Rows are points. Each copy is the shape, with its points in the same order, turned, moved and blurred by noise. Say if it was mirrored as well.

Shape (6 x 2)
[[-3.5  1.5]
 [ 5.4  1.9]
 [-3.5  1.7]
 [ 7.5  0.5]
 [ 3.6  4.5]
 [-0.2 -3.2]]
Copy 1 (6 x 2)
[[-3.4 -2.3]
 [ 4.9  0.2]
 [-4.0 -2.0]
 [ 7.1 -0.4]
 [ 1.9  2.6]
 [ 0.6 -6.0]]
Copy 1 is: only turned
Copy 2 (6 x 2)
[[ 0.0  4.3]
 [-2.5 -4.5]
 [ 0.0  4.2]
 [-1.6 -7.1]
 [-4.4 -2.4]
 [ 3.8 -0.1]]
Copy 2 is: mirrored

Shape (7 x 3)
[[ 3.2  4.4 -0.2]
 [-4.9 -3.0 -4.9]
 [-3.0  4.3 -2.8]
 [ 6.8  4.3  1.0]
 [ 1.4 -3.5  3.2]
 [-3.8 -0.5  3.5]
 [ 2.4 -5.1 -0.2]]
Copy 1 (7 x 3)
[[ 3.2  4.8 -0.4]
 [ 2.5 -6.7  0.8]
 [ 5.4  0.5  2.0]
 [ 0.5  8.1 -1.5]
 [-5.2  0.5  1.3]
 [-1.8  0.2  6.0]
 [-3.2 -1.4 -1.9]]
Copy 1 is: mirrored
Copy 2 (7 x 3)
[[-4.9  1.1 -1.2]
 [ 4.4  4.3  5.3]
 [-2.6  5.7  3.9]
 [-5.8 -0.5 -3.3]
 [ 1.1 -4.7  2.5]
 [-1.5 -1.4  7.2]
 [ 3.4 -2.9  0.1]]
Copy 2 is: mirrored
Copy 3 (7 x 3)
[[ 2.9 -4.4 -1.5]
 [-2.8  5.9 -3.0]
 [-2.7 -2.0 -4.4]
 [ 6.4 -6.2 -0.1]
 [ 1.5  1.3  4.7]
 [-3.8 -0.3  3.1]
 [ 3.3  3.6  2.8]]
Copy 3 is: mirrored

Shape (12 x 6)
[[ -1.1   3.3   1.6   3.0   0.1   2.4]
 [  3.1   1.3   1.3  -2.3   1.4   2.4]
 [ -2.7  -0.1  -1.9  -2.7   0.5   2.4]
 [ -0.7   0.2   0.9   1.2 -12.4  -5.5]
 [  4.4   3.2   1.4   0.5   1.4   9.8]
 [ -3.1   2.9  -0.5   2.1   1.0   1.0]
 [ -1.5   2.3   1.3   0.0  -9.7  -3.9]
 [  1.6   0.9  -3.2   1.9  -0.7  -0.5]
 [  9.7   2.7   0.7  -2.1  -2.5  -5.0]
 [ -0.3  -1.8  -1.6   0.5   0.9  -0.5]
 [  2.0 -12.8  -2.1  -0.5   0.5  -3.5]
 [ -2.4   0.6   2.2   0.3   0.8  -1.2]]
Copy 1 (12 x 6)
[[ -1.6   2.4   0.3   2.8   2.1   0.8]
 [  1.3   0.7   2.8  -2.8   0.8   2.4]
 [ -2.6  -1.3  -2.7  -2.8   0.3  -0.4]
 [ -1.8   0.2  -1.0   3.5 -12.2  -6.0]
 [  0.9   2.0   2.2  -0.2   2.0   8.8]
 [ -2.2   2.6  -2.2   1.0   1.4  -0.9]
 [ -3.9   2.2  -1.1   2.2  -9.3  -4.1]
 [  3.1   1.9  -3.3   0.1  -2.4   0.1]
 [  6.7   4.8   3.3  -5.2  -7.6  -1.7]
 [  1.6  -2.0  -2.9  -0.3   0.2  -1.4]
 [  7.5  -9.6  -0.9  -1.8  -1.7  -6.7]
 [ -2.1   0.6   0.6   2.1   1.0  -4.0]]
Copy 1 is: only turned
Copy 2 (12 x 6)
[[ -0.4  -3.5   3.7   5.1  -1.4   1.0]
 [  3.2  -2.3   1.0   0.3   1.6   3.0]
 [ -2.8  -4.8  -0.2  -0.4   1.1   1.5]
 [  0.7  -1.1  -0.2  -3.0 -11.2  -6.3]
 [  4.7  -5.5   1.6   4.2  -0.2   8.5]
 [ -1.4  -4.8   3.5   3.4  -0.2  -0.2]
 [ -0.6  -1.2   2.5  -2.8  -9.5  -3.4]
 [  2.0  -6.1  -0.3   1.1   0.5  -2.8]
 [ 10.1  -1.0   1.1  -4.3  -1.1  -3.0]
 [ -0.1  -3.8  -1.4   1.3   1.1  -2.4]
 [  0.4   0.3 -11.5   1.9   3.0  -5.9]
 [ -1.5  -0.2   1.9   2.1   0.8  -1.7]]
Copy 2 is: mirrored

Shape (12 x 8)
[[-0.9 -2.4  3.1 -4.2 -3.8  4.5  2.4  1.6]
 [-3.6 -2.6  4.1  0.3 -1.1 -1.7  5.1 -8.1]
 [ 0.9 -7.3 -1.9  3.0 -2.4 -1.5 -2.6 -3.7]
 [ 0.2 -4.6  0.6 -2.0  0.6  0.3  4.2 -1.7]
 [ 2.1  2.1  0.3  3.9  4.1  6.8  1.4 -0.4]
 [ 6.1 -1.2  0.2 -5.5  0.7  8.3 -3.6  5.1]
 [-4.9 -2.8  4.2 -3.8 -3.2 -0.2  1.6  3.3]
 [ 3.1  4.0  0.6  3.7  7.6  0.8  0.9 -0.2]
 [ 2.5  2.8 -4.8  0.7  7.4  1.3 -3.6 -3.2]
 [-1.9 -4.0 -1.2 -4.4  1.8  7.3 -1.4  3.3]
 [-2.4 -0.2  2.8  0.8 -1.9 -0.9  0.0 -4.6]
 [-3.1 -1.0  0.2  0.4 -7.4 -1.7  6.3 -2.7]]
Copy 1 (12 x 8)
[[ 0.7 -1.9  2.0 -6.2  4.5  3.2  2.2  4.3]
 [ 0.1 -2.1  3.9 -0.6  7.0 -1.9  5.3 -5.9]
 [ 1.0 -6.7 -1.3  4.4  4.5 -1.7 -2.9  0.0]
 [-1.4 -5.3  1.4 -1.6  0.9  2.2  3.7 -1.4]
 [ 1.1  3.1 -1.6  4.3  2.3  6.9  3.7  1.6]
 [ 1.6 -0.3 -3.5 -4.3  0.3 10.3 -5.1  5.4]
 [-4.0 -2.9  5.6 -4.6  4.1 -0.4  1.6  4.2]
 [-0.2  4.7 -0.8  4.5 -3.5  5.0  2.5 -2.0]
 [-1.4  4.3 -7.3  4.2 -0.9  2.6 -0.8 -3.7]
 [-4.1 -3.0 -2.2 -3.1  3.7  8.2 -0.9  5.0]
 [ 0.6  0.5  1.8  0.5  5.7 -2.8  1.8 -1.9]
 [ 1.0 -3.1  2.3 -3.4  5.2 -6.7  6.1  2.2]]
Copy 1 is: mirrored
Copy 2 (12 x 8)
[[ 0.2 -5.1  0.0 -5.6 -4.3  3.3 -1.2  0.7]
 [-5.0 -6.8  2.7 -2.0  0.1 -1.1  0.5 -8.5]
 [ 0.6 -3.5  0.2  2.3 -0.5 -3.2 -7.8 -2.7]
 [-5.0 -2.4  2.7 -3.3 -0.7  0.6 -1.9 -1.1]
 [ 0.9  0.8  1.9  2.2  4.4  5.7  1.0  0.6]
 [ 4.6  1.6  0.8 -6.2 -1.3  7.0 -4.4  6.0]
 [-1.2 -6.4 -2.7 -7.5 -3.0 -1.5  1.1  1.1]
 [ 0.1  4.0  2.3 -0.1  7.9  1.1  1.5 -0.5]
 [ 0.3  4.4 -1.3 -1.6  9.0  3.0 -5.6 -2.8]
 [-0.4 -3.1 -1.9 -4.4  0.7  6.6 -3.7  5.3]
 [-0.1 -4.3 -0.7 -1.5  0.6 -0.2  0.5 -6.1]
 [-3.1 -3.5 -2.1 -1.4 -6.5 -0.5  2.1 -6.1]]
Copy 2 is: mirrored

Shape (12 x 9)
[[  1.1   3.1  -1.2   2.3   3.5  -1.3  -2.1  -0.7  -0.3]
 [ -0.4  -2.7  -1.5  -1.8  -1.4   3.3  -0.5  -2.3  -5.9]
 [  2.6  -1.8  -3.8   8.1  -1.1  -0.1   0.4  -6.4  -1.0]
 [ -2.3   0.9  -2.1  -1.2  -4.6   1.1  -3.9  -4.8  -0.3]
 [ -2.5   0.0  -5.8   1.3   0.7   4.9  -3.0   1.7   4.1]
 [ -0.9   4.5  -3.7   6.0  -1.6  -4.3  -1.7   5.5   4.2]
 [ -6.0  -2.7   4.0  -2.5  -6.5  -3.1  -6.6   0.9  -2.6]
 [ -5.3   2.8  -3.1  -1.4   2.5  -4.1   2.1   0.1  -3.0]
 [  0.3   5.4  -1.6   0.0  -3.9  -4.5  -0.1   3.2   0.3]
 [  0.1   2.1   3.6   5.3  -5.3   4.1   1.2  -3.6  -1.4]
 [ -2.3  -1.6   4.0  -2.8   5.1  -2.0   4.6   4.7   5.7]
 [ -3.6   0.2  -1.7  -6.7   0.2 -10.6   0.4   1.5  -3.7]]
Copy 1 (12 x 9)
[[ 2.1  3.3 -0.2 -0.3  3.1  0.5 -4.6 -1.6 -0.5]
 [-1.4 -3.4  0.0 -0.9  0.8  3.9  1.2 -1.1 -5.8]
 [ 2.6  1.0 -3.1  7.9 -0.5  0.4 -2.6 -4.3 -4.3]
 [-0.5 -2.5 -1.6 -2.1 -3.3  4.3 -4.2 -6.2 -3.1]
 [-0.4 -1.5 -7.7 -1.2  1.8  4.0 -3.2 -0.6  3.0]
 [ 2.0  5.0 -6.8 -2.6 -2.1 -4.1 -7.6  0.3  0.8]
 [-1.2 -7.6  2.4 -6.0 -6.0 -0.2 -7.3  0.1 -4.3]
 [-5.0  1.6 -0.3 -4.4  3.2 -3.5 -2.5 -3.6 -1.8]
 [ 1.8  4.3 -2.4 -6.3 -3.3 -3.1 -3.4 -2.0 -2.2]
 [-0.1  1.8  1.3  3.6 -7.3  3.8 -0.7 -1.5 -2.2]
 [ 1.1 -1.6  2.1 -3.9  1.8 -5.8  1.0  1.4  8.3]
 [-1.8 -1.9  2.5 -9.5  2.8 -8.1 -3.0 -4.2 -4.8]]
Copy 1 is: only turned
Copy 2 (12 x 9)
[[ 4.0  1.7 -1.4  1.7  2.6 -3.1 -1.8 -3.6  0.8]
 [ 1.5 -0.4  0.7 -1.2 -3.5  2.8  1.8 -5.6 -4.4]
 [ 4.1 -2.4 -0.5  7.5 -3.8 -3.6  2.7 -8.1  1.6]
 [-1.4  3.0  1.0  0.7 -4.5 -1.4 -3.2 -8.8 -1.5]
 [-0.4  1.4 -5.3  4.6 -0.5  3.8 -5.8 -4.6  0.9]
 [-1.6  2.5 -6.6  4.9  0.3 -6.3 -3.4  1.0  3.7]
 [-7.6 -0.9  3.6 -4.4 -3.9 -3.6 -4.4 -2.5 -3.1]
 [-2.5  3.7 -3.2 -1.2  4.4 -2.7  3.0 -4.8 -1.9]
 [-0.8  5.5 -3.4 -1.3 -2.3 -5.8 -0.5 -0.3  1.9]
 [ 0.8  2.7  5.9  5.6 -5.8 -0.7  1.6 -2.9  1.3]
 [-2.5  0.3 -0.9 -3.8  6.2  3.4  0.3  0.2  8.6]
 [-4.3  1.8 -3.9 -9.0  3.0 -6.3  2.4 -4.7 -1.1]]
Copy 2 is: only turned

Shape (18 x 12)
[[ -1.1   1.0  -3.5   0.9  -1.9  -1.4  -4.7   1.8   1.6  -3.4  -1.6   0.2]
 [ -3.0  -3.1   2.2  -2.6  -6.2   0.2  -2.5  -1.5   1.8   3.9  -1.2   4.5]
 [  1.7  -2.4  -3.6   6.1   0.3   3.5  -5.3   2.7  -1.7  -0.2  -3.0   3.5]
 [ -1.3   0.0   5.6  -7.0  -0.4  -0.2  -4.1  -1.0  -6.0  -3.6   3.3   1.7]
 [ -5.0   3.9   1.3  -0.1   0.9  -0.9   5.9   0.7  -4.5  -3.1   5.0  -7.4]
 [  3.3  -3.1   5.3   1.3  -3.4   1.1  -0.3   4.3   5.1   6.2  -1.1  -3.9]
 [ -3.2   2.6   4.9  -1.0   0.3   3.1   2.0   1.9   4.4   0.0   8.2   1.7]
 [  0.8   3.4  -0.8   3.9   0.7   4.1  -3.3  -5.0   2.4  -4.3  -3.9   0.2]
 [  2.3  -3.8   1.1   2.8   2.2  -2.4   0.6   2.1   4.3   3.0   1.9  -0.3]
 [ -5.9   0.3 -10.3   8.0  -4.0   9.8   1.6  -3.0  -1.0   5.2   0.8  -1.7]
 [ -7.0   3.8   2.7   0.0   3.6   4.0   2.0   0.6   1.3  -0.2  -1.2  -4.1]
 [ -5.5  -0.3   1.4  -3.4  -6.1  -1.3   4.8   1.5   4.9   0.0   0.4  -1.0]
 [  0.6   1.2   3.3   6.7   0.9  -0.2   1.1   3.5   1.0   0.8  -0.2  -0.9]
 [  2.2  -1.0  -0.8  -8.2   2.4   3.5  -1.8   0.8   3.6   1.7  -0.2   3.3]
 [  0.3  -2.0   1.0   5.1  -2.6  10.8  -3.6   0.6   0.7  -4.8  -1.6  -2.4]
 [ -0.9   0.5  -2.5  -5.0  -0.3   6.7   6.0   5.2   0.4   2.1  -2.2   9.0]
 [ -4.4  -3.5   2.5  -1.4  -1.4   8.2  -0.2   1.5   4.9   1.2  -4.9   3.4]
 [ -1.1  -3.7   3.0   2.4  -0.3   1.1   4.5   0.4   2.8  -3.6   5.5   6.3]]
Copy 1 (18 x 12)
[[-0.6 -0.6 -3.1 -5.0 -5.7  2.9 -2.4  4.3  1.0 -1.6 -2.2  2.3]
 [-1.9 -3.1  3.9 -7.7 -3.7 -1.6  4.4 -1.1 -1.6  5.4 -3.4  0.0]
 [-5.5 -6.7 -2.2 -1.0 -3.7  7.8 -3.1  1.8 -2.3  0.2 -2.0  1.7]
 [-1.3 -0.2  5.9 -3.7 -2.0 -6.2 -3.0 -0.7 -1.8 -6.5  0.9  2.4]
 [ 1.0  8.4 -1.7  1.6 -0.3 -1.5  2.7  5.7 -1.0 -3.6  4.6 -2.6]
 [ 3.1 -3.4  2.4 -5.6  0.0  6.6  2.6  0.0  2.7  5.2  3.2 -4.6]
 [-3.3  2.8  5.0 -4.2  2.2  2.0  6.1  4.4  4.3 -0.8  3.4  3.5]
 [-3.2  2.2 -0.1 -0.8 -2.5  6.1 -3.6 -0.7  3.7 -0.3 -5.3  2.7]
 [ 0.5 -4.8 -2.2 -2.2 -1.1  2.7  4.0  1.0  3.9  0.5  2.2  0.2]
 [-9.4  6.2 -7.4 -0.5 -2.9  8.4  5.7  2.7 -6.9  7.7 -0.9  0.7]
 [-4.4  6.0 -1.1 -1.7  4.4  0.1 -1.2  3.8  3.1  0.9 -1.1 -3.5]
 [ 1.3  3.8  0.1 -7.4 -2.2 -0.4  7.5  3.9  1.4  0.3 -3.0 -5.2]
 [ 0.2 -2.6  0.4  1.7 -1.1  4.8  1.1  4.8  3.7  2.0  1.3 -2.6]
 [-0.2 -1.4 -0.1 -8.4  4.7  2.0  0.9 -2.3 -1.6 -2.2 -2.8  3.3]
 [-7.9  2.7  2.2 -2.4 -3.8 10.3 -2.5 -1.0  1.2 -2.2  0.4 -2.8]
 [-3.3 -2.9  1.1 -6.2  8.3  4.6  6.3  4.2 -6.1 -2.9 -7.6  0.5]
 [-6.5 -0.5  2.0 -6.6  3.0  4.1  2.3 -1.0 -0.1  1.3 -5.9 -3.4]
 [-4.4 -3.3  3.2 -1.3 -0.7  1.7  8.5  2.2  3.7 -4.6 -1.1  1.6]]
Copy 1 is: only turned
Copy 2 (18 x 12)
[[ 2.1 -0.7 -3.7  2.0 -1.2 -0.8 -1.5 -2.4 -1.5 -3.8 -3.2  1.9]
 [-0.3  0.5  3.0  0.4 -7.9 -1.5 -2.3  1.2  1.7 -0.6  2.4  3.5]
 [ 4.6 -1.1 -2.1  4.1 -1.5  5.2 -2.3  3.4 -5.4  0.2 -4.2  6.0]
 [-3.8 -1.0  1.6 -5.1  2.8 -3.1 -5.0  2.5 -3.9 -3.6  5.1  1.7]
 [-7.4  0.0 -1.6 -0.6  5.0 -0.6  3.2 -4.7 -6.0  2.5  1.5 -5.0]
 [ 4.9  0.6  0.4  1.5 -7.9  4.0  0.4  2.1 -1.1 -0.7  3.7 -6.6]
 [-3.5  1.7 -3.4  3.8  0.8 -0.4  3.0  2.9  1.9  0.7  8.6 -1.3]
 [ 1.2  0.4 -0.4  4.3  3.6  5.7 -5.6 -0.7  2.9 -2.2 -4.1  0.8]
 [ 6.8 -2.4 -0.8  1.8 -1.3  0.8  3.1  2.9 -0.2  2.9  2.4 -1.7]
 [-3.8  3.9 -4.4  5.7 -4.8  9.4  0.1 -5.7 -1.7  9.6 -4.0  5.9]
 [-7.0  2.1 -3.3  1.2  0.9  1.7  0.7  2.5  0.6  1.2 -2.3 -4.8]
 [-3.8  1.5  0.8  0.5 -5.4 -2.0  4.9 -3.5  2.3 -2.7  2.5 -1.3]
 [ 2.0 -0.5  0.5  6.1  0.9  2.5  1.9  2.4 -4.0  0.4  0.7 -3.7]
 [ 3.8  4.4 -3.1 -5.6 -1.5  0.0 -0.4  4.2  4.0 -1.5  2.5  2.4]
 [-2.1 -1.3 -3.5  3.1 -1.1 12.1 -2.9  1.2 -1.7 -3.4 -0.3  1.9]
 [-0.5 10.8  0.9 -1.0 -2.4  1.1  5.9  4.9  0.9 -0.9  0.5  7.0]
 [-2.9  2.3  0.0  0.9 -6.3  5.8  1.4  6.1  4.6 -2.4 -0.7  2.7]
 [-0.1 -3.1  2.2  3.9  1.7  1.4  5.9  2.5  0.9 -0.7  6.0  4.5]]
Copy 2 is: only turned
